Rows are points. Each table stands for the endless flat space through its points: a line for two points, a plane for three, and so on. Write the one point that lies in both, or say that there is none.
In the rows, zero is written as 128.

First (2 x 4):
[[147 117 132 169]
 [131  97 168 133]]
Second, 2 rows:
[[118  89 159 115]
 [136 125 171 163]]
They share: no point

First:
[[162 145 128 163 133 123]
 [170 141 140 165 117 123]]
Second:
[[161 140 124 164 133 128]
 [152 161 118 158 157 113]]
They share: [158 147 122 162 141 123]

First (2 x 8):
[[124  86 151 159 106  97 161 124]
 [133  91 143 161 107  95 160 121]]
Second:
[[161 116 116 175 103  97 144 123]
 [146 110 137 181 100 109 147  96]
 [140  89 134 154 112  85 165 129]]
They share: [142  96 135 163 108  93 159 118]

First:
[[ 64 165 154 166 118 130 115 114 152]
 [ 92 126 168 125  99 148 103 153 123]
 [ 96 134 172 127 109 110  75 168 107]
 [ 91 109 195  91  90 143 111 148 125]]
Second:
[[107 135 158 167  84 179  77 157 104]
 [ 89 141 140 119 132 125 107 157 122]]
They share: no point

First:
[[158 115  90 148 136 128 164  88  81 132 133]
 [104 121 102 148  88  86 128 124 123 180  79]]
Second, 4 rows:
[[139  78 100 156 112 101 146 110  88 180  88]
 [124 162  89 133 105 123 137  99 118 131 133]
 [116 154 111 142 136 107 158 109 120 135 112]
 [133 134  82 144  96 113 138 100 104 146 120]]
They share: [131 118  96 148 112 107 146 106 102 156 106]

First (3 x 11):
[[121  90 143 124  92 140 129  87  85 107  83]
 [107 116 135 116  94 148 166  98 107 108  99]
 [116  95 138 125  88 148 133  95  92 111  81]]
Second (4 x 11):
[[173 100 182 107 130 140 128 125 109 101  87]
 [158 107 167 110 123 141 136 126  97  99  88]
 [ 92  93 120  96  58 171 158  75  94 115  75]
 [ 92 117 125 132  89 143 164  92 105 111 102]]
They share: [110 109 136 119  92 148 155  97 102 109  93]

First, 4 rows:
[[139  84  95 112 136 135 109 108 128 157 140  88]
 [144 118  97  92 117  99  91  99 119 147 137 106]
 [129 105  93 147 102 138 130 101 153 131 117 118]
 [126 115 103  95 135 126 100  96 140 153 122  88]]
Second, 2 rows:
[[122 114  87 114 125 126 113  99 133 145 117  90]
 [134  86 111 118 125 110 121  83 137 121 121  98]]
They share: no point

First, 4 rows:
[[109  96  97 114  99 152 162  88 168 177 169  95 133 105]
 [123 118  85 119 119 144 175  92 152 179 179 105 137 100]
 [ 65  64 117  92  93 136 134 118 172 117 127 101  77 181]
 [ 97  85  98 107 100 146 153  93 171 160 159  94 119 127]]
Second (5 x 14):
[[116 164 100  83 185 142 131  30 142 139 173 151  88 121]
 [ 94 102  74 116  96 138 129 122 147 172 145 144  52 116]
 [136 101  84  88 133 161 150  87 153 149 180 109  93 138]
 [129  66  82 106  92 166 157 131 149 167 164 105  87 145]
 [ 96 118  99 105 128 132 143  92 148 151 150 130  83 127]]
They share: no point

First (4 x 18):
[[121 146 126 106 142 134 145 122 142 131 153 130 178 131 136  97 131 140]
 [172 113 114 131 175 161 167 118 159 140 177 153 134 100 139 101 142 156]
 [131 138 108  98 134 150 167 140 146 125 151 158 134 133 124  95 131 148]
 [ 94 164 113  76 106 130 150 145 130 118 130 146 162 156 124  94 125 138]]
Second, 4 rows:
[[146 137  99  92 131 151 144 133 135 124 143 165 141 113 139 116 146 160]
 [126 159 119 112 133 129 156 136 124 145 138 152 146 139 167  91 139 133]
 [126 155 115 104 131 139 152 130 130 133 149 163 151 129 161  96 144 139]
 [176 118  71  76 146 142 140 132 125 137 130 156 116 110 118 136 147 193]]
They share: [140 144 103  96 134 142 148 131 130 132 144 162 142 122 148 108 145 154]

First (5 x 20):
[[125 184 142 135 133  56  75 139 104  60 157 172  90 119 174  81 143 154
  171 166]
 [ 96 191 150 167 111 115  78  87  94  88 132 175 106 155 154 120 116 174
  126 136]
 [100 174 171 135 169  90  82 100  71  73  95 182 117 178 143 112 102 206
  129 129]
 [ 98 160 133 151 105 100 130 116 145 113 181 156 109 124 181  96 194 110
  135 175]
 [ 73 162 150 161 123 138 129  89 118 126 141 152 134 173 152 131 163 142
  111 158]]
Second, 5 rows:
[[ 52 193 145 113 111  75 147  89  75  95 119 165  73 193 118 162 182 163
   74 127]
 [ 55 180 158 178 183  99 106 141  80 100 180 138 105 158 146 101 201 115
  134 143]
 [ 65 180 134 154 146 155 122 101 100  83 131 119 165 163 163  94 174 178
  151 153]
 [112 137 189 175 188  83  91 125 107 106 166 144 103 166 141  95 149 136
  145 155]
 [129 148 154 136 149  83  90 137 132 108 144 196 131 130 188  93 127 133
  160 193]]
They share: [ 93 164 153 141 145 100 112 113 107  98 137 160 122 160 157 110 154 154
 135 161]
